Every row gives one point. The points of each table are mixes of a few directions, plus a little noise. How many directions does each table use, and how many do they share? Where both have some left over, give the other angles between the two spaces (their principal angles), to ten degrees, smallest first.

First (7 x 3):
0: +0.34 +0.11 -0.54
1: +0.40 +0.12 -0.67
2: -0.51 -0.14 +0.84
3: +0.14 +0.04 -0.20
4: -0.10 -0.04 +0.16
5: +0.17 +0.03 -0.27
6: -0.42 -0.15 +0.70
Second (7 x 3):
0: -0.29 +0.07 -0.17
1: -0.25 +0.14 -0.12
2: +0.55 -0.71 +0.20
3: +0.19 -0.18 +0.07
4: +0.13 -0.48 -0.01
5: -0.71 +0.47 -0.33
6: +0.36 +0.69 +0.36
Directions: first 1, second 2, shared 0; angles 90

First, 9 rows:
0: -0.02 +0.00 +0.01 -0.04 +0.03 +0.01
1: -0.42 +0.16 +0.21 -0.85 +0.31 +0.06
2: +0.83 -0.34 -0.46 +1.67 -0.62 -0.11
3: -0.14 +0.06 +0.06 -0.27 +0.11 +0.01
4: -0.27 +0.11 +0.14 -0.57 +0.23 +0.03
5: +0.09 -0.03 -0.05 +0.21 -0.08 -0.04
6: +0.34 -0.15 -0.18 +0.70 -0.25 -0.05
7: -0.02 +0.00 +0.03 -0.09 +0.02 +0.01
8: -0.37 +0.16 +0.20 -0.77 +0.30 +0.04
Second:
0: -0.06 +0.10 +0.06 -0.17 -0.03 -0.03
1: +0.15 -0.14 -0.11 +0.35 -0.03 +0.03
2: -0.41 +0.03 +0.19 -0.75 +0.45 +0.12
3: +0.28 -0.11 -0.15 +0.56 -0.20 -0.03
4: -0.60 -0.24 +0.15 -0.90 +0.93 +0.35
5: +0.16 +0.07 -0.05 +0.24 -0.26 -0.09
6: +0.51 +0.30 -0.11 +0.69 -0.88 -0.34
Directions: first 1, second 2, shared 1

First (7 x 9):
0: +0.10 -0.09 +0.00 +0.04 +0.34 +0.11 +0.34 +0.24 +0.08
1: -0.26 +0.18 +0.06 -0.01 -0.42 -0.03 -0.25 -0.10 +0.36
2: -0.37 +0.19 -0.18 -0.46 +0.00 -0.34 -0.11 -0.65 -0.12
3: -0.03 -0.19 +0.22 +0.44 +0.10 +0.30 +0.36 +0.62 +0.26
4: +0.43 -0.06 -0.03 +0.06 +0.21 +0.19 +0.12 +0.32 +0.09
5: +0.10 -0.61 +0.09 +0.42 +0.52 -0.08 +0.38 +0.07 -1.39
6: +0.03 +0.58 -0.18 -0.48 -0.76 -0.16 -0.84 -0.51 +0.71
Second (8 x 9):
0: -0.79 -0.01 -0.02 -0.22 +0.39 -0.20 +0.54 -0.29 +0.04
1: +0.62 +0.00 +0.03 +0.20 -0.36 +0.16 -0.48 +0.23 -0.04
2: -0.70 +0.00 -0.03 -0.25 +0.40 -0.19 +0.55 -0.28 +0.06
3: -0.28 +0.06 -0.18 -0.41 +0.60 -0.12 +0.54 -0.21 +0.14
4: -0.68 +0.01 -0.08 -0.31 +0.48 -0.20 +0.61 -0.28 +0.07
5: +0.64 +0.02 -0.03 +0.10 -0.20 +0.16 -0.38 +0.20 -0.01
6: +0.38 -0.10 +0.31 +0.70 -0.98 +0.19 -0.86 +0.33 -0.22
7: +0.79 +0.02 +0.00 +0.21 -0.34 +0.22 -0.54 +0.29 -0.02
Directions: first 4, second 2, shared 2

First (11 x 11):
0: -0.76 -0.64 +0.81 +0.17 -0.70 -0.01 -0.10 -0.14 +0.33 +0.48 +0.23
1: +0.77 +0.63 -0.78 -0.18 +0.71 +0.01 +0.14 +0.10 -0.34 -0.48 -0.21
2: +0.27 -0.08 +0.24 -0.11 -0.05 +0.14 +0.28 -0.16 -0.04 -0.15 +0.00
3: -0.89 +0.27 -0.85 +0.34 +0.18 -0.46 -0.90 +0.57 +0.21 +0.43 +0.03
4: -0.42 -0.12 +0.06 +0.14 -0.15 -0.13 -0.23 +0.08 +0.15 +0.22 +0.07
5: +0.75 -0.14 +0.55 -0.26 -0.08 +0.34 +0.69 -0.41 -0.21 -0.37 -0.03
6: +0.39 +0.30 -0.41 -0.07 +0.35 +0.01 +0.06 +0.06 -0.18 -0.23 -0.13
7: -0.60 -0.65 +0.91 +0.11 -0.72 +0.04 +0.02 -0.20 +0.30 +0.37 +0.22
8: +0.22 +0.45 -0.69 +0.00 +0.49 -0.10 -0.20 +0.22 -0.14 -0.16 -0.14
9: +0.72 +0.13 +0.04 -0.21 +0.19 +0.18 +0.46 -0.19 -0.20 -0.38 -0.10
10: -0.42 -0.19 +0.16 +0.12 -0.27 -0.05 -0.16 +0.03 +0.16 +0.25 +0.08
Second (10 x 11):
0: -0.44 -0.35 -0.12 -0.06 -0.09 -0.06 -0.09 +0.13 +0.02 +0.21 -0.12
1: -0.74 -0.63 -0.21 -0.10 -0.17 -0.10 -0.16 +0.21 +0.03 +0.37 -0.22
2: +1.59 +1.31 +0.37 +0.19 +0.36 +0.22 +0.31 -0.45 -0.03 -0.75 +0.45
3: +0.93 +0.77 +0.26 +0.12 +0.24 +0.14 +0.21 -0.24 -0.03 -0.45 +0.29
4: +0.85 +0.67 +0.19 +0.09 +0.18 +0.10 +0.15 -0.22 -0.04 -0.39 +0.22
5: -0.95 -0.76 -0.23 -0.10 -0.19 -0.12 -0.20 +0.27 +0.04 +0.45 -0.26
6: -0.62 -0.51 -0.16 -0.09 -0.16 -0.07 -0.14 +0.20 +0.01 +0.28 -0.18
7: -0.76 -0.61 -0.22 -0.07 -0.16 -0.11 -0.15 +0.22 +0.02 +0.35 -0.22
8: +0.33 +0.23 +0.10 +0.04 +0.05 +0.04 +0.05 -0.10 -0.01 -0.15 +0.08
9: -0.17 -0.16 -0.04 -0.03 -0.03 -0.01 -0.04 +0.04 +0.02 +0.09 -0.04
Directions: first 2, second 1, shared 0; angles 40

First (9 x 14):
0: -1.03 -0.12 -0.12 +0.21 -0.13 -0.53 +0.18 +0.04 +0.04 +0.35 -0.53 +0.34 +0.20 -0.20
1: +0.42 +0.04 +0.05 -0.08 +0.05 +0.21 -0.08 -0.02 -0.02 -0.14 +0.20 -0.13 -0.08 +0.08
2: +0.08 +0.02 +0.00 -0.02 +0.00 +0.04 -0.01 -0.01 -0.01 -0.03 +0.04 -0.03 -0.02 +0.02
3: -1.22 -0.14 -0.15 +0.24 -0.14 -0.63 +0.23 +0.05 +0.05 +0.42 -0.62 +0.40 +0.25 -0.24
4: -0.25 -0.02 -0.02 +0.06 -0.04 -0.13 +0.05 +0.01 +0.01 +0.09 -0.14 +0.08 +0.05 -0.04
5: +0.88 +0.09 +0.10 -0.18 +0.11 +0.46 -0.15 -0.03 -0.03 -0.30 +0.45 -0.28 -0.17 +0.17
6: +0.18 +0.01 +0.02 -0.03 +0.02 +0.09 -0.03 +0.00 -0.01 -0.06 +0.08 -0.06 -0.03 +0.04
7: -1.10 -0.13 -0.13 +0.22 -0.14 -0.57 +0.20 +0.03 +0.04 +0.38 -0.56 +0.37 +0.21 -0.21
8: +2.04 +0.24 +0.24 -0.41 +0.26 +1.05 -0.37 -0.07 -0.07 -0.71 +1.05 -0.67 -0.41 +0.40
Second (10 x 14):
0: -0.24 -0.13 -0.35 +0.23 +0.19 -0.11 +0.10 +0.02 +0.23 +1.21 +0.58 +0.23 +0.19 +0.06
1: +0.28 -0.50 -0.04 -0.63 -0.07 -0.30 -0.34 -0.85 -0.22 +0.24 -0.87 +0.30 +0.38 -0.13
2: -0.06 -0.59 -0.10 +0.02 -0.30 +0.56 -0.21 +0.15 -0.25 -0.99 -0.68 +0.17 -0.58 +0.05
3: -0.66 +0.33 -0.06 +0.65 +0.22 +0.05 +0.53 +0.48 +0.27 -0.07 +0.56 -0.03 -0.12 +0.09
4: -0.04 +0.38 +0.08 +0.42 +0.33 +0.30 +0.43 +0.25 +0.19 -0.49 +0.63 -0.20 -0.15 +0.18
5: +0.23 +0.51 +0.43 -0.46 -0.51 -0.61 -0.41 +0.22 -0.20 +0.12 -0.33 -0.40 +0.19 -0.31
6: +0.41 +0.09 +0.00 +0.07 -0.35 +0.43 -0.38 +0.75 -0.07 -0.01 +0.47 -0.31 -0.53 +0.07
7: -0.48 -0.14 -0.11 +0.29 +0.36 +0.07 +0.47 -0.30 +0.12 -0.40 -0.14 +0.26 +0.08 +0.09
8: +0.63 +0.24 +0.28 -0.67 -0.38 -0.52 -0.58 -0.12 -0.19 +0.58 -0.22 -0.27 +0.31 -0.24
9: -0.06 -0.19 -0.12 +0.09 +0.50 +0.11 +0.39 -0.60 +0.12 -0.19 -0.01 +0.25 +0.23 +0.14
Directions: first 1, second 5, shared 1

First:
0: +0.03 -0.06 -0.03 -0.05 -0.08 +0.01 -0.03 +0.10 +0.01 -0.09 +0.03 +0.06 -0.07 +0.04 -0.03 -0.08 +0.11 +0.00
1: -0.09 +0.53 +0.31 +0.31 +0.53 -0.05 +0.33 -0.88 -0.01 +0.72 -0.19 -0.32 +0.45 -0.18 +0.24 +0.62 -0.65 +0.07
2: +0.01 -0.09 -0.06 -0.04 -0.08 +0.01 -0.05 +0.15 +0.00 -0.12 +0.03 +0.05 -0.07 +0.01 -0.04 -0.10 +0.11 -0.01
3: +0.13 -0.80 -0.48 -0.47 -0.77 +0.09 -0.49 +1.35 +0.06 -1.10 +0.28 +0.49 -0.64 +0.30 -0.35 -0.93 +1.01 -0.11
4: -0.07 +0.42 +0.25 +0.23 +0.39 -0.05 +0.24 -0.70 -0.03 +0.56 -0.12 -0.24 +0.31 -0.15 +0.18 +0.47 -0.49 +0.06
5: -0.05 +0.20 +0.13 +0.12 +0.19 +0.00 +0.13 -0.34 -0.01 +0.27 -0.07 -0.13 +0.16 -0.07 +0.09 +0.23 -0.25 +0.01
6: +0.09 -0.55 -0.35 -0.33 -0.52 +0.06 -0.33 +0.95 +0.02 -0.76 +0.21 +0.36 -0.43 +0.18 -0.26 -0.68 +0.71 -0.10
7: -0.13 +0.57 +0.35 +0.33 +0.52 -0.06 +0.36 -0.95 -0.04 +0.79 -0.21 -0.34 +0.46 -0.17 +0.27 +0.65 -0.72 +0.07
8: -0.06 +0.26 +0.16 +0.16 +0.24 -0.02 +0.17 -0.46 +0.01 +0.38 -0.09 -0.19 +0.24 -0.09 +0.13 +0.31 -0.34 +0.05
9: +0.08 -0.45 -0.29 -0.26 -0.43 +0.03 -0.26 +0.75 +0.02 -0.62 +0.16 +0.29 -0.38 +0.15 -0.19 -0.52 +0.55 -0.07
Second, 8 rows:
0: +0.04 +0.04 +0.02 -0.37 +0.11 +0.10 -0.30 +0.05 -0.02 -0.20 +0.11 +0.10 +0.00 -0.12 -0.13 +0.02 +0.18 +0.04
1: -0.85 -0.59 +0.28 -0.05 +0.16 +0.34 +0.44 -0.52 +0.63 +0.15 +0.67 -0.05 +0.65 -0.61 +0.98 +0.19 +0.52 -0.36
2: +0.38 -0.79 -0.37 -0.69 -0.74 +0.04 +0.02 -0.26 +0.41 -0.36 +0.26 -0.06 -0.07 -0.07 +0.53 -0.87 +0.40 +0.04
3: -0.22 +0.13 +0.05 -0.30 +0.30 +0.12 +0.05 +0.22 +0.11 -0.06 +0.25 +0.18 -0.14 +0.04 +0.31 +0.07 +0.37 +0.04
4: +0.42 +0.47 -0.16 -0.16 +0.07 -0.16 -0.23 +0.50 -0.34 -0.14 -0.29 +0.16 -0.55 +0.47 -0.41 -0.11 -0.09 +0.28
5: +0.11 +0.24 +0.19 +1.28 -0.10 -0.26 -0.06 -0.38 -0.51 +0.46 -0.72 -0.41 +0.45 -0.13 -1.06 +0.56 -1.16 -0.18
6: +0.16 -0.05 -0.20 -0.06 -0.19 -0.11 +0.32 +0.22 +0.10 +0.01 +0.01 +0.06 -0.38 +0.38 +0.39 -0.36 +0.15 +0.13
7: -0.05 +0.54 +0.19 +0.38 +0.41 -0.06 -0.22 +0.18 -0.38 +0.14 -0.28 +0.03 +0.02 +0.05 -0.62 +0.51 -0.36 +0.01
Directions: first 1, second 4, shared 0; angles 40
